Rows are points. The points of each table are mixes of a few directions, plus a little noise. How many directions does each table use, and how many do they share? Where both have some left over, give the other angles between the two spaces (their principal angles), to ten degrees, smallest first.
In the rows, 128 means zero.

First (7 x 3):
[[ 93 164 112]
 [196  58 158]
 [163  92 144]
 [107 150 118]
 [ 41 218  89]
 [160  95 142]
 [137 119 132]]
Second (5 x 3):
[[116  21 102]
 [131 137 132]
 [ 91 113 103]
 [184 176 171]
 [118 192 132]]
Directions: first 1, second 2, shared 1

First, 7 rows:
[[122  72 130 193  94 131 140 177]
 [ 92 109 137 147 149 162 137 182]
 [115 116  96 134 139 129 130 119]
 [149 153 124 101 126 110 120  88]
 [126 150 106  98 150 125 123  94]
 [153 168 144  88 128 113 118  90]
 [140 128 159 135 110 127 128 146]]
Second (9 x 8):
[[182 140 142  95 116 128 113 107]
 [147 118 127 249 109 119 145 142]
 [128 125 136 123 134 141 127 143]
 [167 124 122 117 145 159 118 131]
 [107 131  91 123 128  99 131  88]
 [132 128 101 123 137 125 125 105]
 [ 59 134 145 101 115  98 138 136]
 [154 125 130 117 140 153 120 136]
 [ 74 127 157 104 128 129 135 163]]
Directions: first 3, second 4, shared 2; angles 40

First (9 x 11):
[[154 172 124 116 149 179  93  88 162 166 158]
 [145  87 128 129  91 162 137 153  90 109 101]
 [ 98 111 132 137 128  70 153 149 118 105 116]
 [138 129 127 125 125 147 122 124 128 133 129]
 [ 98  92 132 140 114  69 161 163 102  93 103]
 [110 181 128 126 174  93 115  95 176 154 163]
 [158 148 124 118 130 187 102 105 140 152 142]
 [121  76 130 136  94 115 155 168  85  93  93]
 [129 157 127 124 148 130 115 107 152 146 147]]
Second (8 x 11):
[[104 159 106 151 110 199 149 105 116  65 103]
 [127 128 122 131 128 130 127 130 128 128 129]
 [142  97 199  80 173   7 121 135 146 177 130]
 [157 118 130 128  93 159 119 138 127 164 151]
 [129 124  98 140 129 132 117 141 127 139 140]
 [122 133 166 112 134 114 143 111 129 111 109]
 [146 127 107 141  92 179 121 136 123 144 147]
 [ 96 137  96 142 165 104 128 129 128  96 113]]
Directions: first 2, second 3, shared 0; angles 30, 80

First (11 x 14):
[[115 112 131 119 111 160  92 101 122 133 133 101 146 156]
 [118  97 114 124  84 185 113  88  99 123 147  93 123 169]
 [140 145 127 136 148  94 159 155 137 125 121 155 115  99]
 [122 150 158 118 170  91  87 146 166 145 106 137 169 111]
 [130  95  95 136  72 184 160  96  82 110 155 106  88 160]
 [130  86  86 137  57 200 166  86  70 106 163  99  79 170]
 [ 96 128 174  97 152 137   7 102 167 160 108  91 215 156]
 [148 136 106 146 125 109 200 153 113 112 135 158  80 102]
 [140 145 126 137 146  95 163 155 135 124 123 155 112 100]
 [124 150 154 120 167  91  97 147 162 142 108 140 161 109]
 [144 163 137 138 174  62 164 178 155 129 110 174 120  77]]
Second, 8 rows:
[[120 102  72 126  65 141 154 114 135 146 144 127 114 134]
 [111 135 137 109 134 114  97 129 147 147 112 113 152 130]
 [148 104 132 155 119 183 135 102  90  95 159 130 111 151]
 [132 135 143 130 146 125 123 132 125 122 125 130 130 126]
 [147 146 176 149 202  93  66 148 192 136 123 182 201  96]
 [157 125 125 156 129 150 194 132  75  84 148 142  68 126]
 [154 119 147 157 145 163 138 117  96  91 150 141 112 137]
 [ 56 157  91  42  85  54 118 150 164 203  63  60 135 124]]
Directions: first 2, second 4, shared 2

First:
[[125 122 137  87 135 130   8 142 148 141  97 152  60  88 112 150 113  46
  203 185]
 [102 123 110 125 129 129 156 103 114 120 139 118 135 136 141 137 120 161
  104 105]
 [ 77 115  97  94 137 133 107  87 113 119 132 124  96 120 145 162 100 140
  130 118]
 [229 158 184 215 108 118 228 201 148 140 137 123 221 167 102  51 189 146
   86 120]
 [128 125 133 110 132 129  71 136 138 135 113 139  96 108 120 138 123  88
  164 155]
 [217 153 180 199 111 120 194 195 150 141 129 130 198 155 104  65 180 130
  104 131]
 [ 57 112  80 100 137 132 159  63  96 108 148 109 119 134 160 165  97 187
   93  85]
 [ 83 121  92 129 130 130 205  79  98 109 156 105 155 151 156 141 114 205
   71  74]
 [134 124 141  96 132 131  23 147 149 141 100 151  71  95 111 143 119  52
  195 180]]
Second:
[[175 109 154 124  73  74  94 137 151 127 138 124 170  23 189 148 150 116
  185  38]
 [ 53 152  83  71 186 107 204 156  69  83  71 137 116 150 112 167 113 115
   66 149]
 [160 144 157 150 189 165 114  88 170 168 211 149  94 165  91  97 123 118
  146 212]
 [120 100 108 163  25 141 126 159  97 110  48  86 168 155 142 111 136 175
   97  56]
 [ 86 122  96 106 101 116 142 151  88  98  65 113 138 127 141 152 120 137
  101  90]
 [ 82 122 104  75 133 117  79 139 108 110  77 136  89  99 130 169 108  88
  149 137]
 [166 126 151 149  94 125 103 159 144 136 110 127 144 116 126 109 147 112
  149 120]
 [113 124 123 146 180 179 137  19 154 161 249 128  94 175 123 114  99 187
  120 165]
 [198 154 177 165 168 130 153 144 169 158 185 152 142 140  97  86 154 106
  139 181]]
Directions: first 2, second 5, shared 2
